Each row of a before or after table is a point. The points were changed in one or more steps. Then noise was added and the rows were shuffled. The steps act on columns, c1 being the first. What was done? A step turns or swaps two columns, mirrors them in a line or flattens them onto one, adds a multiple of one to another, or multiplies or shifts one. Angles are multiples of 10 degrees, from the lower column toward the higher: turns from -170 to 170, lines from 10 to 170 but not 90. Use the fewest steps. Two steps may share a column if one is a turn and the other turns, adds or multiplies; they go together, in the order done. Otherwise the lowest column goes first.
(in the rows, 128 means zero)

Before, 10 rows:
[[118  98]
 [132 116]
 [203  95]
 [139 120]
 [150  88]
 [132 229]
 [140 127]
 [133  99]
 [126 147]
 [243  98]]
After (10 x 2):
[[181 127]
 [125 125]
 [130 128]
 [144 127]
 [130 128]
 [132 128]
 [136 127]
 [136 127]
 [208 129]
 [121 127]]
Steps: multiply c1 by 0.7; multiply c2 by 0

Before (9 x 8):
[[165 136  87  45 148 159 145 144]
 [111 110  89 102  95 133 145 143]
 [157 118  69  84 100 172 105 183]
 [118 150 160 189 131 122 112 101]
 [ 93 143 166 113 104 143  84 111]
 [107 148 128 128  85 197 122 103]
 [ 84 106 138 149 134 175 100 107]
 [171 106  76  70 108 151 112 108]
 [129 107 217 166 121 134 129 104]]
After (9 x 8):
[[ 96 158  94  70 107 178 153 114]
 [ 99 122 119 126  90 166 113 143]
 [107  99  83 169 132 108 165 104]
 [177 100 140 155 131  95 162 124]
 [122 148 117 162  97  87 166  65]
 [133  80 137 124 113  33 150 155]
 [139 141  61 156  84 123 158 143]
 [105 160  77  85 105 178  91  38]
 [ 91 196  94  74 148 164 106 137]]
Steps: turn c2 and c4 by 50 degrees; turn c1 and c4 by -70 degrees; mirror c3 and c6 in the line at 140 degrees; turn c7 and c8 by 120 degrees; multiply c8 by 2

Before (8 x 12):
[[134 133 125 150  64 189 159 117  94 114  82 158]
 [135 138 129 128 117 144  71  86 172 118 111 156]
 [195  91 125 131  73 110 132  99 107  48 151 157]
 [134 164 107 160 121 169 106  90 152  82  61 121]
 [127 101 172 184 121 142 109 126  50 187 135 130]
 [128 168 155 208 142 145  90 164  85  99 117 158]
 [134 131 112  77 144 121 157 111 124 142  81 163]
 [155 135 149 162 134 153 143  71 171 118 100 139]]
After, 8 rows:
[[134  89 126 162 128 161 151  86 175 117  99 155]
 [162 117  76  80 153 131 145 116 117 142  80 140]
 [158 181 164 210 127 155 109 121 100  98 116 132]
 [119 122  87 158 115 178  98  77 175  82  61 133]
 [130 108 179 181 112 150 134 146  21 188 135 129]
 [144  81 135 121  72 120 129 138 146  48 151 200]
 [156 103 150 127 116 154  80  94 178 118 110 141]
 [156 123  88 138  61 199 154 117 101 114  82 139]]
Steps: mirror c1 and c12 in the line at 50 degrees; turn c2 and c8 by -50 degrees; turn c3 and c7 by 30 degrees; add 0.5 times c11 to c3; turn c4 and c5 by -10 degrees; shift c6 by 10; add -0.5 times c10 to c9
